Every row gives one point. To make a cloud, some directions were put in groups of two or more. Within a group, all points are equally far from the middle, so they leave a hole (a ring in 2 directions, a hollow ball in 3). The other directions are filled evenly. Then the cloud was stretched, turned, moved and blurred a little. Count the holes, and give their numbers of directions, smallest first.

Cloud (21 x 3):
0: -0.053  0.002 -0.066
1:  0.038 -0.059 -0.002
2: -0.043 -0.011  0.048
3: -0.041 -0.014 -0.054
4: -0.042 -0.007 -0.018
5: -0.006 -0.025 -0.050
6:  0.052 -0.016  0.052
7:  0.039 -0.026  0.006
8:  0.008  0.000  0.015
9:  0.064 -0.024  0.031
10: -0.064  0.016  0.009
11: -0.009  0.001 -0.026
12:  0.073  0.026  0.049
13:  0.045  0.062  0.039
14:  0.001 -0.019 -0.040
15:  0.046  0.046  0.022
16: -0.030 -0.038 -0.010
17: -0.031 -0.050 -0.051
18: -0.013  0.028 -0.071
19:  0.012  0.040  0.017
20: -0.007  0.064  0.023
Holes: 0

Cloud (30 x 4):
0:  0.034 -0.013 -0.048  0.011
1:  0.014  0.020  0.048 -0.021
2: -0.052 -0.036 -0.063 -0.017
3: -0.042 -0.001 -0.073 -0.003
4:  0.006  0.051 -0.022 -0.028
5:  0.027  0.017  0.032  0.042
6:  0.030  0.037 -0.017  0.030
7: -0.082 -0.007 -0.046  0.023
8:  0.014 -0.028  0.047 -0.031
9: -0.079 -0.018  0.005 -0.020
10: -0.010 -0.010  0.002  0.078
11:  0.005 -0.016 -0.043  0.060
12: -0.011  0.014 -0.030 -0.063
13:  0.002 -0.021 -0.068  0.019
14:  0.018 -0.026 -0.036 -0.054
15: -0.002 -0.005 -0.066 -0.027
16: -0.012  0.053  0.021  0.040
17:  0.023 -0.071 -0.010  0.029
18: -0.057 -0.062 -0.012  0.032
19: -0.084 -0.023 -0.002  0.022
20:  0.025 -0.025  0.039  0.038
21: -0.008  0.029  0.017  0.065
22: -0.058 -0.036 -0.045  0.053
23:  0.039 -0.015 -0.044  0.008
24:  0.036 -0.047  0.031  0.014
25: -0.035 -0.055 -0.053  0.037
26: -0.011  0.014  0.043  0.051
27:  0.021  0.041 -0.027  0.031
28: -0.012 -0.064  0.016  0.042
29:  0.010 -0.011 -0.066  0.000
Holes: 1 (4)

Cloud (55 x 6):
0: -0.017 -0.035  0.011 -0.022 -0.018 -0.026
1: -0.007 -0.033  0.018 -0.004 -0.015 -0.006
2: -0.007  0.067  0.023 -0.023  0.006 -0.015
3: -0.036  0.004  0.047 -0.038 -0.058 -0.026
4:  0.027  0.003 -0.056  0.004 -0.054  0.026
5: -0.049 -0.016 -0.003 -0.045 -0.072  0.031
6: -0.028  0.030 -0.008 -0.007 -0.014  0.092
7: -0.016 -0.031  0.012  0.023 -0.025 -0.007
8: -0.021  0.033 -0.065 -0.023 -0.053 -0.041
9:  0.001  0.034  0.046 -0.037 -0.015 -0.020
10: -0.025  0.057  0.042  0.046 -0.102  0.024
11:  0.060 -0.016  0.030  0.043 -0.015  0.026
12: -0.009  0.075 -0.039 -0.013 -0.001  0.000
13:  0.035  0.048  0.045 -0.026 -0.021  0.045
14:  0.057 -0.011 -0.008 -0.020 -0.011 -0.044
15: -0.013  0.085 -0.022  0.053 -0.043 -0.023
16: -0.023  0.067 -0.021  0.043 -0.070  0.010
17:  0.014 -0.030 -0.047 -0.035 -0.044 -0.022
18: -0.038  0.026  0.000 -0.016  0.004  0.050
19:  0.035  0.069 -0.012 -0.029 -0.035  0.060
20: -0.029  0.056 -0.026  0.029  0.026  0.042
21:  0.023  0.002 -0.052 -0.024 -0.083  0.038
22:  0.040  0.020 -0.046  0.055 -0.076 -0.001
23:  0.032 -0.012 -0.040  0.009 -0.104  0.016
24:  0.008 -0.042 -0.011 -0.035 -0.014 -0.044
25:  0.030 -0.037 -0.038 -0.029  0.013  0.053
26: -0.006  0.072  0.022  0.019 -0.073  0.014
27:  0.000  0.067  0.017 -0.042 -0.067 -0.001
28:  0.015 -0.023  0.024  0.038  0.035  0.037
29:  0.014 -0.022  0.032 -0.036 -0.014 -0.047
30:  0.072  0.011 -0.039  0.044  0.016  0.006
31:  0.018 -0.039  0.020 -0.014 -0.066 -0.040
32:  0.037 -0.010  0.037 -0.050 -0.038 -0.031
33: -0.038  0.043  0.008 -0.033 -0.006  0.023
34:  0.010  0.003 -0.056 -0.041 -0.089 -0.007
35: -0.034  0.025  0.036  0.025 -0.048  0.059
36: -0.043 -0.010  0.036 -0.045 -0.063 -0.003
37: -0.036 -0.016  0.013  0.047 -0.022 -0.046
38: -0.020  0.047  0.048  0.047 -0.038 -0.054
39:  0.038 -0.015 -0.052 -0.031 -0.038  0.040
40:  0.029 -0.036 -0.029  0.017 -0.019  0.057
41:  0.056 -0.017 -0.028  0.008  0.008 -0.018
42:  0.020 -0.007 -0.058 -0.006 -0.034  0.004
43:  0.065  0.002 -0.008  0.052 -0.003 -0.032
44:  0.056 -0.014  0.044 -0.062 -0.011  0.050
45: -0.051  0.027 -0.039 -0.036 -0.036 -0.017
46: -0.029  0.051 -0.047  0.002 -0.067 -0.027
47: -0.012 -0.015 -0.044  0.031 -0.039 -0.001
48: -0.022  0.041  0.039 -0.050 -0.028 -0.005
49:  0.064 -0.025  0.006 -0.037 -0.018  0.014
50: -0.001  0.051 -0.061  0.069 -0.004  0.016
51: -0.017  0.069  0.015 -0.042 -0.006 -0.055
52: -0.036  0.051  0.009 -0.027 -0.062  0.028
53: -0.039 -0.002  0.040  0.031 -0.057 -0.022
54: -0.039  0.010 -0.049  0.037 -0.053 -0.037
Holes: 1 (3)
